Each row is a point. The window is the flat piece filled in between its corners: a triangle in 3 columns, a solid with four corners in 4, and so on. A path goes straight from each point to the next, and from the last back to the first. After which points does the path pass through the window?

Window (4 x 4)
array([[ 0.28,  0.18, -0.34,  0.08],
       [ 0.00,  0.34, -0.49,  0.09],
       [-0.49, -0.19,  0.22, -0.38],
       [-0.36, -0.22,  0.22,  0.25]])
Path:
(1): [-0.59,  0.17,  0.48, -0.12]
(2): [-0.21, -0.03,  0.22, -0.07]
(3): [-0.31, -0.28, -0.02, -0.14]
(4): [ 0.03, -0.27, -0.51, -0.21]
(5): [-0.09,  0.40, -0.12, -0.12]
(6): [-0.43,  0.04,  0.29, -0.37]
(7): [-0.42, -0.47, -0.10, -0.19]
(8): [-0.08, -0.22, -0.36,  0.28]
(9): [ 0.12,  0.25, -0.03,  0.17]
(10): [-0.30,  0.04,  0.11,  0.04]
(11): [-0.32, -0.19, -0.28,  0.14]
(12): [-0.27, -0.38, -0.13, -0.44]
Through the window after points: 6, 12

Window (4 x 4)
array([[ 0.10,  0.43,  0.01, -0.26],
       [ 0.52,  0.13,  0.22,  0.71],
       [ 0.01,  0.06, -0.13,  0.14],
       [ 0.07, -0.11, -0.01, -0.13]])
Path:
(1): [0.20, 0.18, 0.25, 0.69]
(2): [0.10, 0.12, 0.27, 0.42]
(3): [ 0.27,  0.09, -0.10,  0.28]
(4): [ 0.42,  0.41, -0.20,  0.06]
(5): [0.06, 0.18, 0.41, 0.49]
(6): [0.07, 0.17, 0.12, 0.27]
(7): [ 0.61,  0.00, -0.08,  0.33]
(8): [ 0.34, -0.29, -0.18, -0.06]
(9): [-0.03,  0.35,  0.28,  0.31]
(10): [0.06, 0.14, 0.30, 0.59]
(11): [0.49, 0.20, 0.04, 0.31]
(12): [ 0.17, -0.06, -0.10, -0.10]
(13): [-0.10,  0.00,  0.20,  0.15]
(14): [-0.27, -0.06,  0.18, -0.29]
(15): [ 0.10, -0.03, -0.32, -0.24]
(16): [0.51, 0.10, 0.10, 0.47]
Through the window after points: 2, 6, 8, 10, 12, 16

Window (6 x 6)
array([[ 0.01,  0.11,  0.18, -0.06, -0.01,  0.02],
       [-0.14, -0.35,  0.36, -0.03, -0.07,  0.05],
       [-0.32,  0.14, -0.34, -0.21,  0.16,  0.05],
       [-0.48,  0.44, -0.20, -0.13,  0.54,  0.17],
       [ 0.40, -0.33,  0.15,  0.01,  0.40,  0.23],
       [ 0.39, -0.24, -0.15,  0.27,  0.22,  0.68]])
Path:
(1): [ 0.09, -0.03,  0.16,  0.22,  0.22,  0.03]
(2): [ 0.26, -0.18, -0.05,  0.45,  0.17,  0.53]
(3): [ 0.38, -0.22, -0.26, -0.25,  0.31,  0.68]
(4): [ 0.24,  0.15, -0.14, -0.21,  0.19,  0.43]
(5): [-0.17, -0.22, -0.25,  0.45,  0.37,  0.14]
(6): [-0.05, -0.22, -0.01,  0.31,  0.25, -0.07]
(7): [ 0.05,  0.17,  0.12, -0.23,  0.34,  0.54]
(8): [-0.03, -0.06,  0.21, -0.19, -0.09,  0.46]
(9): [ 0.06, -0.26,  0.07,  0.24,  0.41, -0.22]
(10): [-0.18,  0.11, -0.19,  0.28,  0.24, -0.02]
(11): [-0.23,  0.12,  0.21, -0.48, -0.07,  0.37]
(12): [-0.68,  0.27, -0.08, -0.54,  0.40,  0.37]
(13): [-0.17,  0.32, -0.23,  0.14,  0.43,  0.05]
(14): [-0.02,  0.14,  0.01,  0.27,  0.44, -0.10]
(15): [ 0.16, -0.04, -0.05, -0.19,  0.01,  0.50]
(16): [ 0.13, -0.35,  0.24, -0.30,  0.18,  0.43]
Through the window after points: 2, 8, 12
